Every row gives one point. Any point is a mix of the corners, with weights that add up to 1. It lies inside the corners' shape when no weight is negative. Is each point inside? If not, which corners have a negative weight?

Corners:
(1): [ 15  24 -21]
(2): [-29  31 -26]
(3): [ -4   3 -40]
(4): [ -3 -43  93]
Points:
[-11  -4  -2] => outside (1)
[ -3 -35  77] => inside
[-23   5  -1] => outside (1)
[ 4 -6 27] => inside
[ -3 -31  68] => inside

Corners:
(1): [ 74  -2 -28 -67  47 -37]
(2): [ 30  21 -16  62  46 -31]
(3): [ 22 -32 -26  17  30 -36]
(4): [  3  40 -64 -23 -81  51]
(5): [  5   1   5  27 -36  48]
(6): [-21  12 -39 -39 -73 -68]
(7): [-36   3  25  25   6  22]
Points:
[ 1 -7 21 42 38  9] => outside (4, 6)
[ 20  12 -36 -13  -6 -24] => outside (5)
[-2  4  5 20 17 21] => outside (6)
[ 18   5 -32  -2 -21 -13] => outside (7)

Corners:
(1): [-10   4 -23   9  17  14 -78  25]
(2): [-17 -44 -16  -2   8 -12 -59  16]
(3): [-37  30  29 -69   2   7  -6 -37]
(4): [ 23  84  31  19  -7 -40  86   5]
(5): [ 23   1  16 -47 -19  24 -31  -5]
(6): [ 16  95 -34 -22 -14 -56  12 -32]
(7): [ 36 -36 -19  34  55  72  18  -7]
(8): [ 24  29  30 -67  27 -27  47 -37]
(9): [ -9 -29 -60  18   6  45 -74  64]
Points:
[ 10  14   0   1  24 -35  10  -9] => outside (3, 5, 9)
[  7  -5  -1 -13   8  21 -23   7] => outside (6)
[-11  -6   0 -25   5   0 -29  -3] => inside
[ -3  13  23 -41   3  -4  -2  -6] => outside (6, 7)
[ -1  31  -6 -13  11 -15 -10 -13] => outside (5, 9)
[  9   9 -14   1   6  -1 -23  14] => outside (3)
[  1  -1  21 -21  14   5  -5  -6] => outside (6, 9)

Corners:
(1): [ 12 -32   4 -25  15  36  11 -16 -95  -9  23]
(2): [ -4  15   1 -18 -14  -4 -21  -4 -10   2   0]
(3): [-15 -29  -1  -4  24   2   5  -6  23  23 -11]
(4): [-10  -6  18  -3   9  12   3  16  29  23  14]
(5): [ -7  34   5  23  -2 -12   7  -6  31 -19   2]
(6): [-17   5   6  -5   6   3 -25  23  23  -2  -8]
(7): [ -8  24 -25   7   5   9  -6  23  37 -20  11]
(8): [ -9   5  -2  -8  -3 -17   5  -1  -5 -17   4]
(9): [ 10  25  -8 -12 -35  -6 -27  19   1  -4 -20]
(10): [ -9   5  -9  17  14   5  14  -7 -11  40  -6]
(11): [-14 -15   6   7  -1   5 -25  14  26  16  -1]
(12): [-12  24   0  11 -18   8  -7  -2  17 -12  -2]
Points:
[ -8   6   1  -3  -3   0 -13  10   9  -2  -3] => inside
[-7 12 -4  6 -2  6 -4  2 13 -1  2] => outside (6, 8)
[-10   2   2   3   5   9  -1   5   8  -1   6] => outside (2, 9)
[-2 13 -5  0 -6  3 -5  7  1 -7  5] => outside (3, 6)
[ -6   8   1  -6  -8  -1 -12   6   8  -6  -2] => outside (10)

Corners:
(1): [ 18  51  -1 -46 -39  22  23 -33 -36  13  26  26]
(2): [-28 -36 -12  54   4   5   0  -2  -9  33 -40 -65]
(3): [  4  10 -23   8   0 -10 -13  21   1 -44  43   2]
(4): [ 18  -9  23 -41  24 -48 -22  37 -10 -37  30  -4]
(5): [-24 -63  -6  19 -14   1   4 -40  65  31  10  -5]
(6): [-28 -33 -20  26  29  24 -37  -8   5  59   9 -17]
(7): [ 75   8   3 -11 -70  -2  31 -33 -15  15  28  60]
(8): [ 34  12  14  22  18 -23 -34 -15 -25 -15  26 -15]
(9): [ 11 -29 -45  15  63 -38   4   0 -16   1  27 -27]
(10): [ 25  -6 -27  -2 -29   6  -6 -12  41  63  -6 -43]
(11): [-19   6 -10   7  10 -82 -34   1  -8 -39   6   6]
(12): [ 15  44  18 -40 -49 -18  33   0 -37  34  95  12]
(13): [ 26  73  35 -23 -35  -2  41   3 -10  16  54  68]
Points:
[  8 -33 -12  21  -3 -11 -28  -4  26   0   0 -17] => outside (1, 9, 12, 13)
[ -2  -3  -6  20  11 -16  -5  -5   3  15  21 -14] => outside (1, 4, 7)
[ 16   1  -9   1  -1 -21   2  -8   0   3  24  -5] => outside (6)
[ 12  10   0  -8  -1 -19  -9   5 -13   2  25   1] => outside (5)

Corners:
(1): [ -9  15 -42 -18  51  18 -17  69   1  51  39 -16   5 -19]
(2): [  6  51  39 -23   0 -23 -33  95  39  64 -30 -15  -5 -59]
(3): [-45 -10  29 -23  51   1 -24  43  14 -11 -44  27 -35 -21]
(4): [-11 -24  -4   3 -12  25 -36  15 -47 -10 -27   8  -9 -14]
(5): [ -2 -49 -43  13 -26  35  -6 -23  -1 -32   9 -47  57 -25]
(6): [ 10 -24   3  17  22  -9  18  45  -8   7  -9 -24  -4 -28]
(7): [-32  -2   7  19  22  21 -37 -46  28 -16  40 -18 -14  -9]
(8): [ -9 -42  27  -6   5 -16 -27  -6  -6  10  11  -9  19  -1]
(9): [ 62  45 -81 -52 -27 -23  56 -30   4  33  -6 -36  56 -42]
(10): [  0 -25  15 -16  29  36   6   9  40  23   7 -20 -22  11]
(11): [ 51  41 -35  14  23  20 -12 -50  -5  27 -46   4  50 -23]
(12): [ 15   0 -43 -17 -28  22  81 -53 -31 -21 -26  33  58  25]
(13): [ 21  18  12   0  -5  -8 -17  13  27  -6 -10  14  19  20]
(14): [-10  49  23   5 -29 -30 -28   5 -10 -15 -36 -10  54  30]
(15): [-28 -64   5   3 -38 -21 -18 -11  47  19  11 -16 -22  27]
Points:
[  5  -6 -13 -10  -7   5  16 -17  -7   0  -9   2  30   1] => inside
[ -6  -3   3   1   3   5  -9  12   4   1 -11  -3  14  -3] => outside (9)
[  5  11 -19 -13  19  14   7  16   5  12 -10  -2   9 -25] => outside (8, 14, 15)
[-11  -9  -3   2  -6   1 -15  -7  13  -1   0 -15  13  -1] => inside
[10  4  2 -7  2  1 -6  8 17  4 -8  0 13  4] => inside
[  1  13  -6  -9  -7  -8  -5   1   3   2 -18  -9  26  -3] => inside
